Every row gives one point. Examples show where two turns around zero, p and q, send a point. Write where each new point lands after one turn and then the other. Backwards means that the second turn is done in reverse. Each puzzle has new turns, and all numbers are rounded.

Turn p:
[-21,-25] => [-26,-20]
[3,-12] => [0,-12]
[14,-19] => [10,-22]
[-7,48] => [3,48]
[11,8] => [12,5]
Turn q:
[25,-25] => [-5,-35]
[-16,20] => [6,25]
[-14,36] => [20,33]
[-9,-10] => [-13,1]
[15,-21] => [-8,-25]
Where do these land?
p, then q: [-27,16] => [3,31]
p, then q: [-27,22] => [8,34]
p, then q: [12,8] => [12,-7]
q, then p: [20,-22] => [-11,-27]
q, then p: [21,-23] => [-12,-29]

Turn p:
[-28,-14] => [-12,29]
[32,-25] => [-28,-30]
[0,28] => [28,-2]
[17,-2] => [-3,-17]
[-22,13] => [15,21]
Turn q:
[-31,3] => [-27,16]
[34,14] => [37,-2]
[-3,-18] => [-10,-15]
Where do these land?
p, then q: [35,0] => [-18,-30]
p, then q backwards: [0,10] => [9,3]
q, then p: [-35,-10] => [9,35]

Turn p:
[-24,-7,31] => [19,-34,10]
[-4,-14,-12] => [-7,-4,-17]
[17,7,-12] => [-6,21,-1]
[7,-20,11] => [19,-3,-14]
[4,34,-18] => [-25,19,22]
Turn q:
[12,-23,4] => [-25,6,-3]
[-12,-15,-3] => [-6,13,13]
[-7,48,4] => [41,-27,-4]
[11,21,-21] => [21,3,-24]
[5,-6,10] => [-11,-6,1]
[-9,-24,7] => [-18,9,17]
Where do these land?
p, then q: [0,-27,-8] => [6,24,-13]
p, then q: [-15,-7,-7] => [-4,15,8]
q, then p: [-34,19,9] => [38,12,1]
p, then q: [23,1,-9] => [21,-8,-9]
p, then q: [26,13,15] => [4,-29,-15]

Turn p:
[9,5,-9,-9] => [3,-2,-13,9]
[9,-20,7,-2] => [-16,6,9,12]
[6,8,-13,-1] => [10,3,-12,5]
[-27,14,-32,31] => [34,28,-6,-31]
[8,11,22,5] => [6,-20,16,5]
[-4,-18,27,-24] => [-36,-17,7,1]
Turn q:
[-12,48,-7,-13] => [-45,21,-15,0]
[-11,8,9,5] => [-3,14,3,9]
[-5,-19,-7,-2] => [7,-12,16,-4]
[20,-27,-4,20] => [29,-25,-3,9]
[7,-10,10,-11] => [12,3,0,-14]
Where do these land?
q, then p: [-16,8,-3,-10] => [-2,-12,1,-17]
p, then q: [16,7,-13,21] => [6,-2,-28,9]
p, then q backwards: [6,4,-15,32] => [-6,-16,32,5]
q, then p: [-12,3,-3,-3] => [-1,-7,5,-10]
p, then q backwards: [6,-16,-13,-5] => [-5,19,8,5]
q, then p: [-31,-9,36,-12] => [17,-46,5,5]
p, then q: [31,3,10,-24] => [14,-17,18,29]

Turn p:
[-25,7,-2,-6] => [1,3,-23,-12]
[9,21,0,16] => [-10,24,9,3]
[4,21,32,-3] => [5,21,-13,29]
[-13,-11,5,29] => [24,14,9,-17]
[25,-38,-36,-35] => [-20,-62,19,-3]
Turn q:
[37,18,-12,4] => [-2,-11,39,13]
[-7,16,21,3] => [11,19,6,-15]
[-21,-30,29,0] => [8,-6,-33,-32]
[-14,-6,10,21] => [-14,8,-8,-21]
[6,2,-48,-29] => [-1,-12,-3,55]
Where do these land?
q, then p: [-5,-47,25,4] => [-14,-51,-2,-11]
q, then p: [31,22,15,18] => [20,2,-17,36]
p, then q backwards: [8,-23,-25,-4] => [28,-15,6,13]
q, then p: [-15,14,-9,-23] => [-13,22,20,-4]
p, then q: [-19,34,-6,5] => [0,27,0,29]
